Each wall is flat, endless, passes through zero and stands at right angles to its row. A trip goes straight from one point to another. List the walls that it crosses, first one first.
In the rows, zero is written as 128.

Walls:
(1): [101  90 121]
(2): [132 129 170]
(3): [121 120 142]
(4): [ 98 189 189]
(5): [117 165 177]
Trips:
[168  85 158] to [ 85  78 168] -> 5, 4
[131 138 170] to [116 178 166] -> none
[186 172 166] to [ 48 182 161] -> 3
[125  58 161] to [ 99 136  93] -> 2, 3
[ 80 177  69] to [88 54 50] -> 1, 4
[139 189 118] to [ 81  91 214] -> 2, 3, 1
[100  54  58] to [160  59 120] -> 3

Walls:
(1): [ 94  69 115 147 198 163 101 119  80 109 117]
(2): [190 123  60 106  96 140  92 149 105 128 178]
(3): [ 24 158 114 121 181 108 124 148 212 151 110]
(4): [200  77 130 121 174  76 135 116 185  96  78]
Trips:
[108  81 153  92  70 127 159 174 180 171 103] to [158  42  52 117 163 119 133 119 157 157 126] -> 2, 1
[249 145 150 187  87 202 158 109  90 153 178] to [125 151 178 133  47 154 199  97  97 126  83] -> 2

Walls:
(1): [146  59 164 126 214 148 121 157  90 114 134 115 129  40 177  74  94 116
 158 144 111  50  87 108 135 107  82 135 185  63  33  75]
(2): [119 144  85 131 110  65 172 204 103 155 140 100 126 185 214  73 133 166
 157  87 123 111 113 108 174  98 111  76  85  98 163 112]
(3): [ 63  48 149 169 167 146 190 122 117 137 113 196  90 147 131 156 123 221
 154 112 136 158 135 147 123 125 132 130 129 129 133 141]
(4): [104 133 196 157 103 115 139  94  99 119  85 129 167 211  84 169 140 137
 111 140 156 154 139 160  90  97 117 196 106  97 139 143]
(5): [ 85 114  89 121 157 144 142 137 128 127 143 152 166 197 101 193 161 148
 215  85 199 150  80 122 176 132 120 147 128 105 104 171]
(6): [114 164 100 249 125 129 120 165 161 156 130 103 105  84 178 145 100  98
  69 169 152 184 164  93 175  28 104 114 107 133 173  78]
Trips:
[ 80 104  66 122 115 114 122  92  61 136 113 105 123 152 184 113 132 171
 112 156 104  70  41 155 122 132 164 145 102  54 161  92] to [ 95  57 142 150 169 154 112 185 118 131 146  98 103 119 151  67  66 116
  77 122 183  88 171  77 136  97 117 142 116 155 113  77] -> 5, 4, 6
[ 77 165 130 163 144 139 109 102  75 153 107 104 120 146 159 160 119 174
 131 125 116  70 100 128 116  55  99 100 110 201 187  89] to [ 56 149 166  87 190 116 144 125  81 162 146 151 126 138 175 143 104 113
 133 180  60  57 106 135 139 135 108 108 158 158  96 142] -> 1, 4, 6
[164  81 122 131  90 185 141 102 173 105 150 101 181 133 183 145 139  64
 165 185 144 133 172 120 142 113 175  94  77 143 157 155] to [131 184 110 129  97 118 106  95 181 156 146  80  63 105 135  99 102 107
 143 118 153  68 138 152 110 176 161 167 124 149 119 111] -> 6
[126 139 141 149 227 135 121 119  97 112 139  65 133 144 115  91 135 128
 107 104 128 102  94 116 136 141  56 134  95  78  63 133] to [129 203  92 110  76  91 143 147 153  94  74 132  96  59  57 132 148 128
 145  96 141 190  83 135 150 166 156 109 117 134  98 134] -> 4, 2, 1
[185 148 145 148 158 116 147 101  90 146 142 117 112 128 121 144 106 163
 147 138 121 108 162 125 147 160 158  57  85 143 157 181] to [ 90  90 136 140 163 173 105 144 129 119  85 126  87 169 188 158  97 167
 138 118 119 139  55 188 150 141 113  97 150 169 131 180] -> 5, 1
